Each row of a before or after table is a point. One or more steps were done to the points. Then noise was added and the rows were shuffled. The steps act on how far a point lies along the listed directions, d1 being the first. Name the steps. A step turns or swaps two directions, mirrors them in a line or flattens them onto one, adds a multiple of one to another, or multiplies one. Angles are multiples of 10 degrees, from the lower direction toward the higher: turns from -170 to 170, lines from 10 to 170 but not 90. Use the fewest steps. Two steps may share a direction if one is a turn and the other turns, adds or multiplies; they go together, in the order done. Otherwise the lowest direction goes first.

Directions:
(1): [ 0.5 -5.7]
(2): [5.7 0.5]
Before (12 x 2)
[[ 0.3  2.8]
 [ 1.6  2.8]
 [-3.1  3.1]
 [-8.2 -8.9]
 [ 0.9  2.6]
 [ 2.0 -1.6]
 [ 1.4  1.8]
 [ 1.1  3.5]
 [ 1.9 -3.8]
 [ 1.5  3.6]
 [-1.3  3.7]
 [ 0.3  1.2]]
After (12 x 2)
[[  0.5   6.3]
 [  2.0   5.6]
 [ 10.3 -11.6]
 [ -0.6   1.8]
 [ -1.3  -2.9]
 [ -1.7   5.2]
 [ -2.4   4.8]
 [ -2.5   4.3]
 [ -1.1   4.6]
 [ -1.7   2.3]
 [ -1.7   4.3]
 [ -1.2  -6.6]]
Steps: multiply d1 by 1.6; multiply d2 by -1

Directions:
(1): [ 4.2 -4.5 -3.4]
(2): [-1.9  2.9 -6.1]
(3): [5.3 4.5 0.5]
Before (13 x 3)
[[ 5.6  3.2 -1.0]
 [ 0.4 -3.6  2.0]
 [-1.8 -2.8  4.5]
 [ 0.8 -1.9 -3.4]
 [-3.0 -2.8 -1.9]
 [ 1.8 -7.8 12.9]
 [-1.0 -3.9 -2.7]
 [ 4.9  2.0 -3.3]
 [-1.6 -3.0 -3.3]
 [ 0.9  0.3  0.5]
 [ 3.2  9.2  3.7]
 [-2.0 -4.1 -1.7]
 [-6.1  1.5  4.1]]
After (13 x 3)
[[ -0.4  -0.5  -3.9]
 [  8.0   3.5   5.8]
 [-11.0   7.7   7.4]
 [ -2.8  -3.0  -1.9]
 [  0.3   1.0   0.4]
 [ -3.0  -1.7  -3.7]
 [ -3.7  -2.2  -2.3]
 [ -2.1  -2.5  -3.4]
 [  4.5   4.4  -1.3]
 [ -3.9   1.5  -0.2]
 [ -4.3   0.7   3.1]
 [  4.3   3.0  -3.8]
 [ -1.5  -4.0   6.0]]
Steps: swap d1 and d2

Directions:
(1): [ 2.9  1.3  7.0 -2.5]
(2): [-4.6  4.7 -0.6 -4.6]
Before (14 x 4)
[[ 2.1 -0.8  1.1 -1.3]
 [-1.5  5.0 -0.9 -3.3]
 [-4.0  1.6 -5.6  1.0]
 [ 3.5 -1.0  1.7  0.5]
 [ 3.2  2.3  6.3 -3.1]
 [-2.7  2.9  3.1 -3.7]
 [-6.3 -2.7 -9.3  2.9]
 [-0.2  3.3 -2.1 -1.8]
 [ 2.5 -2.6  0.2  0.1]
 [ 3.0  2.2  1.5 -1.3]
 [-1.8  1.6 -6.7  2.6]
 [-2.5 -4.2 -7.3  2.1]
 [ 4.6  0.5 10.3 -4.5]
 [ 2.0 -1.0  6.6 -1.2]]
After (14 x 4)
[[ -8.1   4.9  -3.1  -4.8]
 [ -2.9   0.2  -7.5   1.3]
 [ -2.0  -4.4  -4.7   3.5]
 [  1.1  -1.8  -2.2   0.5]
 [  3.9  -4.4  -0.5   2.2]
 [ -5.0   8.3  -2.3  -6.1]
 [  4.7  -2.4   7.8  -2.4]
 [ -1.0   5.4   5.1  -4.7]
 [  0.6   1.2  -4.2   0.6]
 [  2.9   4.4   5.0  -2.2]
 [ -1.8   5.6  -1.0  -4.0]
 [  3.4  -3.5  -2.1   3.6]
 [  1.3   1.8  10.7  -5.1]
 [ -3.7  -3.9 -10.6   3.1]]
Steps: multiply d1 by -1; multiply d2 by 2
